Each row is a point. A path goes straight from each point to the next, and from the last back to the first. The post is the endless flat space through its rows: a point in 2 columns, a line in 3, a plane in 4, and so on, so that a path can go around it. Count how often the path circles the post. Going back the other way cancels.

Post (2 x 3):
[[-0.06  0.21  0.29]
 [ 0.32 -0.07 -0.20]]
Path (25 x 3):
[[ 0.39 -0.27 -0.01]
 [-0.22 -0.05  0.21]
 [ 0.07 -0.19 -0.55]
 [-0.06  0.27  0.11]
 [ 0.58  0.03 -0.30]
 [ 0.44  0.12  0.21]
 [ 0.24 -0.08  0.03]
 [-0.50  0.28  0.65]
 [-0.33  0.30 -0.13]
 [ 0.48  0.24 -0.35]
 [ 0.49  0.12  0.01]
 [ 0.32  0.08  0.57]
 [ 0.03 -0.29  0.15]
 [-0.15 -0.30 -0.33]
 [-0.26  0.41 -0.05]
 [ 0.26  0.18 -0.08]
 [ 0.39  0.31  0.25]
 [ 0.12  0.11  0.41]
 [ 0.04 -0.33  0.07]
 [ 0.20 -0.19 -0.29]
 [-0.01  0.13 -0.09]
 [ 0.00  0.45  0.16]
 [-0.11  0.10 -0.24]
 [-0.04 -0.42 -0.43]
 [ 0.18 -0.20 -0.01]]
Times around: 3

Post (7 x 8):
[[-0.05 -0.09  0.30  0.26 -0.26  0.17  0.36  0.01]
 [ 0.25 -0.13 -0.29  0.19  0.35 -0.16 -0.17 -0.02]
 [ 0.01 -0.41  0.19  0.00 -0.58  0.02  0.05 -0.09]
 [ 0.16 -0.14  0.22 -0.35 -0.43  0.16  0.33 -0.07]
 [ 0.03  0.03  0.58  0.13  0.07  0.23 -0.30 -0.11]
 [-0.16  0.44  0.16 -0.05  0.34 -0.25 -0.29 -0.36]
 [-0.14 -0.02  0.10 -0.11 -0.32  0.19 -0.01  0.09]]
Path (15 x 8):
[[-0.06  0.38  0.51  0.11  0.10 -0.14  0.04  0.15]
 [-0.06 -0.34  0.00 -0.18 -0.26 -0.28 -0.11  0.06]
 [-0.22 -0.06  0.42 -0.09  0.06 -0.12 -0.29 -0.61]
 [ 0.31 -0.83 -0.44  0.29 -0.61  0.38 -0.04  0.01]
 [ 0.53  0.03  0.19  0.03 -0.20  0.12  0.22  0.06]
 [ 0.47 -0.33  0.06 -0.59  0.08 -0.32 -0.22  0.10]
 [ 0.00  0.34 -0.22 -0.57  0.39 -0.25  0.18 -0.13]
 [ 0.19 -0.23  0.33  0.16 -0.05  0.38  0.18  0.02]
 [-0.03  0.08 -0.21 -0.18 -0.63  0.13  0.35 -0.05]
 [ 0.12  0.13  0.77  0.00 -0.08 -0.03 -0.33 -0.36]
 [-0.22 -0.12  0.14  0.04 -0.04 -0.32  0.20 -0.10]
 [-0.46 -0.49  0.19  0.00 -0.63  0.15 -0.09 -0.10]
 [ 0.04 -0.38  0.19 -0.08 -0.03  0.03 -0.01 -0.19]
 [-0.24 -0.24  0.66  0.58 -0.21  0.22 -0.09 -0.35]
 [ 0.52  0.00 -0.23 -0.29 -0.12  0.11  0.31 -0.16]]
Times around: 3

Post (11 x 12):
[[-0.06 -0.57 -0.21  0.07  0.05  0.16 -0.13  0.04  0.42  0.11 -0.24  0.22]
 [ 0.05  0.27 -0.41 -0.18  0.19 -0.41  0.01 -0.25  0.02 -0.30  0.43 -0.22]
 [ 0.04  0.25  0.37  0.03  0.11  0.11 -0.16  0.24 -0.17 -0.18  0.22  0.07]
 [-0.12 -0.38 -0.16 -0.32 -0.10  0.21  0.15 -0.30  0.39  0.43 -0.46  0.24]
 [ 0.14  0.18  0.36  0.05 -0.02  0.34 -0.39  0.20  0.09 -0.01 -0.12 -0.22]
 [-0.21  0.14 -0.25  0.12  0.14 -0.14  0.14 -0.12  0.25 -0.08  0.26 -0.06]
 [ 0.04  0.16 -0.08  0.14 -0.02 -0.41  0.00 -0.06 -0.08 -0.03  0.04 -0.17]
 [-0.06  0.40  0.06  0.22 -0.04  0.22 -0.53  0.17 -0.18  0.03 -0.03  0.05]
 [-0.19 -0.47  0.00 -0.28 -0.26  0.01 -0.02  0.09  0.50  0.08 -0.28  0.19]
 [-0.09  0.22  0.10 -0.09  0.01  0.19 -0.09  0.20 -0.11 -0.45  0.02 -0.25]
 [-0.04  0.23 -0.08  0.21 -0.17  0.15 -0.26  0.43 -0.40  0.47  0.13 -0.07]]
Path (28 x 12):
[[ 0.25 -0.14  0.32 -0.62 -0.06 -0.18 -0.01 -0.39  0.18  0.28 -0.51 -0.25]
 [-0.01  0.19 -0.27  0.37  0.22 -0.13 -0.67  0.21 -0.21  0.16  0.04  0.03]
 [ 0.16  0.51  0.06 -0.26  0.04  0.35 -0.15  0.25  0.01  0.40  0.22 -0.03]
 [ 0.13 -0.03  0.02 -0.23  0.19  0.16  0.19 -0.32  0.16  0.05  0.03  0.30]
 [ 0.43  0.04 -0.05 -0.26 -0.15  0.23  0.08 -0.35  0.00  0.38 -0.21  0.12]
 [ 0.17 -0.23 -0.29 -0.32 -0.29 -0.34 -0.32  0.37  0.07  0.06  0.00  0.17]
 [-0.09 -0.24  0.34 -0.17 -0.21 -0.21 -0.13  0.56 -0.03 -0.24 -0.31  0.05]
 [-0.29 -0.24  0.22  0.31 -0.42  0.02 -0.73  0.41  0.37  0.23 -0.64 -0.30]
 [-0.56 -0.33 -0.32  0.00 -0.17 -0.15  0.31 -0.05  0.14  0.12 -0.34  0.20]
 [ 0.28 -0.06 -0.20 -0.29  0.10 -0.02 -0.44  0.06  0.15  0.43  0.13  0.25]
 [ 0.11 -0.39 -0.19  0.17  0.09  0.41 -0.08  0.24  0.65 -0.03  0.10  0.28]
 [ 0.39  0.16 -0.15 -0.11 -0.08  0.29 -0.47  0.27 -0.18  0.89 -0.20  0.21]
 [ 0.04  0.42  0.02  0.10  0.35  0.21 -0.74  0.10 -0.03  0.10  0.20  0.23]
 [-0.16 -0.02  0.34 -0.15 -0.18 -0.50 -0.29 -0.21  0.12 -0.38 -0.33 -0.16]
 [-0.28  0.39 -0.08 -0.11 -0.16  0.11 -0.34 -0.27  0.28  0.03  0.00 -0.08]
 [-0.31 -0.09  0.08 -0.34  0.17  0.46  0.33  0.21  0.44 -0.36 -0.15 -0.59]
 [ 0.01 -0.58  0.16  0.16 -0.12  0.03 -0.28  0.86  0.23 -0.42 -0.24 -0.18]
 [ 0.24 -0.18  0.06 -0.39 -0.27 -0.45 -0.22  0.51 -0.02  0.07 -0.24 -0.50]
 [-0.35 -0.03  0.11 -0.17 -0.06 -0.26 -0.20  0.48 -0.06 -0.01  0.17 -0.07]
 [-0.23 -0.18 -0.43  0.26 -0.08  0.06 -0.53 -0.30  0.47  0.17  0.02  0.09]
 [-0.07  0.06  0.08 -0.20 -0.47  0.47  0.10 -0.15  0.26 -0.20 -0.50 -0.22]
 [ 0.19  0.53  0.76 -0.23 -0.28  0.42  0.04  0.23 -0.10  0.06 -0.20 -0.03]
 [ 0.44 -0.06  0.15 -0.15 -0.21 -0.60 -0.51  0.45  0.09  0.55 -0.19 -0.05]
 [-0.13  0.09 -0.13  0.07  0.00 -0.50 -0.17  0.09 -0.11 -0.27  0.14 -0.27]
 [ 0.16 -0.12  0.00  0.07  0.33 -0.21 -0.11 -0.52 -0.18 -0.35  0.34  0.17]
 [-0.59 -0.77 -0.66  0.36 -0.02 -0.30 -0.20  0.11  0.44 -0.11  0.13  0.33]
 [-0.14 -0.02 -0.94 -0.18  0.23 -0.03 -0.22 -0.01  0.05 -0.17  0.33 -0.22]
 [-0.34 -0.10  0.06 -0.59 -0.37  0.06  0.15  0.32  0.23  0.07 -0.29  0.11]]
Times around: 1
